Rows are points. The window is the flat piece filled in between its corners: a triangle in 3 columns, a solid with four corners in 4, and so on. A path goes straight from each point to the next, and from the last back to the first. After which points does the path pass through the window?

Window:
[[-0.62  0.87 -0.12  0.02]
 [ 0.14  0.09 -0.04 -0.65]
 [ 0.53 -0.13  0.18  0.19]
 [-0.30  0.13  0.01  0.06]]
Path:
(1): [ 0.17  0.10 -0.32 -0.57]
(2): [-0.34  0.28 -0.49  0.09]
(3): [ 0.03  0.32  0.36 -0.42]
(4): [-0.20 -0.10  0.60 -0.37]
(5): [ 0.49  0.06 -0.54 -0.35]
(6): [-0.24  0.41 -0.46 -0.43]
(7): [-0.35  0.31  0.26 -0.30]
(8): [ 0.01  0.13  0.51 -0.51]
Through the window after points: 2, 8

Window (8 x 8):
[[-0.35  0.10  0.22 -0.24 -0.15 -0.28 -0.18 -0.77]
 [ 0.04  0.52  0.32 -0.74 -0.21  0.03  0.34 -0.44]
 [-0.34 -0.03 -0.05 -0.30 -1.08 -0.60  0.67 -0.25]
 [-0.02  1.07  0.16  0.03 -0.60  0.17 -0.22 -0.30]
 [-0.22  0.05  0.09  0.52  0.24 -0.18  0.39 -0.48]
 [ 0.19 -0.07  0.00  0.04  0.63 -0.98  0.22  0.40]
 [-0.60  0.30 -0.31  0.08 -0.18  0.04  0.04 -0.26]
 [-0.01 -0.75 -0.14  0.44  0.01 -0.51  0.19  0.48]]
Path:
(1): [-0.63  0.31  0.02 -0.09 -0.53 -0.24  0.14 -0.17]
(2): [ 0.49  0.39 -0.05  0.01 -0.06  0.04  0.00 -0.70]
(3): [-0.04  0.10 -0.34 -0.03 -0.38 -0.23  0.40 -0.26]
(4): [-0.41  0.05  0.25  0.27 -0.12 -0.39  0.28  0.11]
(5): [-0.32  0.19  0.32 -0.02 -0.12 -0.54  0.23  0.22]
(6): [ 0.11 -0.19 -0.31  0.17 -0.36 -0.14  0.31 -0.13]
(7): [ 0.32  0.03 -0.11 -0.31 -0.33 -0.26  0.30 -0.42]
(8): [-0.34  0.23  0.23 -0.31 -0.34 -0.23  0.28 -0.24]
(9): [-1.01  0.18  0.03  0.40 -0.28 -0.18  0.49  0.55]
(10): [ 0.27  0.00 -0.01 -0.01 -0.26 -0.49  0.09 -0.59]
(11): [ 0.24  0.29 -0.33  0.04 -0.14 -0.21  0.19 -0.60]
(12): [-0.47  0.32  0.78 -0.54 -0.19  0.02  0.28  0.07]
Through the window after points: 1, 7, 11

Window, 11 rows:
[[ 0.01  0.20 -0.44 -0.12 -0.32  0.53 -0.71 -0.53  0.64 -0.32 -0.18]
 [ 0.16  0.07  0.41  0.16 -0.66  0.69  0.97  0.50  0.36  0.13 -0.21]
 [ 0.56  0.20 -0.20 -0.40  0.11 -0.05 -0.21  0.11  0.03 -0.35  0.17]
 [ 0.29 -0.11  0.32 -0.27  0.21  0.11  0.80 -0.81 -0.07  0.62 -0.43]
 [ 0.21 -0.60  0.19  0.21  0.02 -0.03  0.03 -0.19  0.10 -0.03  0.11]
 [-0.27  0.17  0.68 -0.24  0.36  0.67  0.77 -0.24 -0.22  0.41 -0.27]
 [ 0.07 -0.11 -0.65 -0.13 -0.15  0.39 -0.97  0.12  0.86  0.08 -0.65]
 [ 0.38 -0.08 -0.32  0.58 -0.52 -0.04 -0.07  0.18 -0.34 -0.05 -0.05]
 [ 0.17 -0.12 -0.44  0.17  0.11  0.09  0.55  0.07 -0.01  0.09  0.31]
 [ 0.76  0.16 -0.01  0.99  0.21 -0.04  0.32  0.27  0.10 -0.56  0.06]
 [-0.24  0.25 -0.15 -0.07  0.02 -0.35 -0.32 -0.32  0.43 -0.38 -0.29]]
Path:
(1): [-0.01  0.41  0.48  0.31  0.29  0.25  0.34  0.31  0.24  0.30 -0.03]
(2): [ 0.42  0.19  0.44  0.36  0.02  0.20  0.23 -0.12  0.23  0.06  0.17]
(3): [ 0.08 -0.15 -0.26 -0.22 -0.02  0.12  0.55 -0.01 -0.17 -0.14 -0.26]
(4): [ 0.08 -0.52 -0.54 -0.05 -0.02  0.37  0.03 -0.21  0.12 -0.11 -0.61]
(5): [ 0.28  0.74  0.42  0.28  0.05 -0.27 -0.27 -0.03  0.18  0.04  0.48]
(6): [ 0.34  0.17  0.23  0.00  0.20  0.22  0.23 -0.53  0.15  1.07  0.03]
(7): [-0.22 -0.12 -0.17 -0.21 -0.07  0.48  0.00  0.15  0.23 -0.74 -0.58]
(8): [ 0.59 -0.33 -0.05 -0.46  0.23  0.71  0.47 -0.24 -0.16 -0.37 -0.35]
(9): [-0.36  0.32  0.19  0.40 -0.12 -0.35  0.21 -0.34  0.38  1.00 -0.14]
(10): [ 0.17  0.45  0.37  0.07 -0.27  0.21  0.31 -0.41  0.31  0.60  0.13]
(11): [ 0.10 -0.33 -0.33  0.32 -0.20  0.39  0.17  0.25  0.11 -0.46 -0.44]
(12): [ 0.31 -0.31 -0.02 -0.09 -0.01  0.31  0.45 -0.52 -0.18 -0.15 -0.27]
Through the window after points: 6, 8, 12
